Every row gives one point. The last column is the point's height on a tilted bowl or saddle (a function of degree 2), plus a little noise. Count its main directions that bend up, bend down and stay straight.
(in the rows, 128 means zero)

Points:
[[ 77 171  59 106]
 [110 136 142 112]
 [ 84 109 104  90]
 [121 146 124 112]
 [ 92 148  98 101]
 [202 153 173  80]
 [162 109 168  93]
 [ 58  77  95  75]
 [150 116  86  97]
 [ 92 127  83 105]
 [ 90  89  73 124]
 [144 116 104  94]
 [102 222 124 166]
 [191 178 109  57]
 [168  95 128  67]]
Directions: 1 up, 1 down, 1 straight

Points, 26 rows:
[[144 138 117 159 111]
 [152  62 119 108  88]
 [101 127 121 124 105]
 [152 104 140 124 116]
 [167 122 167 133 126]
 [ 94  95 114 145 129]
 [164  42 196 110 146]
 [157 154 116 127 129]
 [107  94 128 121 117]
 [211 131 133 152  98]
 [147 167  97 125 141]
 [127 162 143 143  98]
 [134 180 141 119 115]
 [191 181 105  95 193]
 [114 118  26 106 185]
 [ 78 151  78 123 104]
 [115  66 151 198 171]
 [ 89 215 141 115  45]
 [ 59 225 236  90  39]
 [126 108 133  95 108]
 [111 103 187 164 153]
 [ 75  66 100 127 137]
 [107  68 183 162 190]
 [ 98 179 132 114  80]
 [155 122 129 139 115]
 [164 150  74  58 167]]
Directions: 2 up, 2 down, 0 straight

Points, 43 rows:
[[148 106 201 132 111 144 108]
 [ 94 169 116 178 119 186 120]
 [130 124 120 100 133  87 157]
 [145 103 158 106 146  76 151]
 [123  55 146 101 116 118 153]
 [121 144 115 161 135 158 139]
 [ 86 134 158 177  99 219 103]
 [118  12  91 125  92 140 207]
 [153  97 120 151 162  67 168]
 [167  27 155  75 116  94 169]
 [113 124 146 144 139  73 145]
 [132 209 144 179 179 150 171]
 [126 209 142 136 214 168 224]
 [169 196 166  76 208  82 177]
 [158 166 106  79 106  61 197]
 [ 82 130 171  81  78 158 104]
 [177 148 108 139  89 186 121]
 [125 114  99 108 138 155 144]
 [ 96  54 168 146 159 196 161]
 [111 127 121  71 181 136 158]
 [121 145 165 128 123 133 134]
 [165 103 162 148 112 123 136]
 [105  95 137 129 131  65 165]
 [129  89 199  83 146 126 114]
 [122  64  98  90 163 162 177]
 [113  99 143 144 113 120 139]
 [108 112  57  54 157 106 151]
 [178 121 123  89 165 156 163]
 [124 110  72 157 129  83 164]
 [117 152 138 162 186 110 132]
 [176  98 108 221 181  81 179]
 [173 159  75 137 110  93 164]
 [ 75 169  97 102  83 129 105]
 [ 95 198  95 170 124 133 113]
 [129 146  75 118 135  61 159]
 [ 82 226 188 114  96  78 224]
 [113 152 183  57  98 232 110]
 [ 93 156  97 153 102 151 105]
 [135 198 119 160 115 120 148]
 [145 159 125  84 184 124 171]
 [ 39 142  85 146 181 112  88]
 [ 51 140 129 124 136 103 111]
 [128  53  99  94 122 104 184]]
Directions: 2 up, 2 down, 2 straight

Points, 49 rows:
[[163 113 156  51 126 120 156]
 [140 114 155 124 156  94 127]
 [ 76 156  78  67  73 195 213]
 [ 89 111 192  89  72 161 133]
 [118 124 111  84  42 113 196]
 [126 111 159 133 109  98 131]
 [106 129  71 123 115 126 119]
 [ 47 124  74 121 129 136 119]
 [171 142 133 138 131 190 153]
 [126 142 138 154 177 100 128]
 [146 179 173  72 153 171 172]
 [ 71 118 139 144 127 130 107]
 [ 68 151  11 200  82 161 184]
 [151 196  55  90 107 120 203]
 [103 172 112 113 134 109 134]
 [174 175  58 120 127 121 144]
 [145  76 111 114 154 152 117]
 [142 159 107 177 101 103 146]
 [159  74 162 150 145 107 143]
 [122 137  94 196  82 154 150]
 [165 116 218  87 159 183 189]
 [121  81 111 178 124 118 114]
 [135 188 120 180 126 176 161]
 [137 103 126 170  52 155 187]
 [136  73 159 114 132  62 146]
 [182  98 152 124 125 133 145]
 [133 171 161  64 148 165 156]
 [150 115 164  90 186 157 143]
 [ 83 119 155 107 212 147 135]
 [ 95  88 132 162 100 132 128]
 [166 132 112 198 112  45 162]
 [138 105 134  31 138 195 178]
 [137 117 156 154 139 132 125]
 [ 86  62 118 154 100  84 137]
 [182 138 133 115 102 149 163]
 [127  76 130 239 139 142 149]
 [161  11 123 137 136 123 167]
 [ 94 117 159 138 120 143 115]
 [136 140  84 112 146 113 112]
 [ 83 107 147 156 113 165 128]
 [172 176 124 114 135 136 156]
 [158 158 117 130 124  61 162]
 [132 158 128 156  24 109 235]
 [112  79 188 124  77 176 173]
 [223 177 172 145 142 101 211]
 [ 70  74 139 153  98 175 149]
 [112 134  28  66 124 201 196]
 [ 64 151 211 177 127 176 158]
 [156 103 192 148 126  81 167]]
Directions: 5 up, 1 down, 0 straight
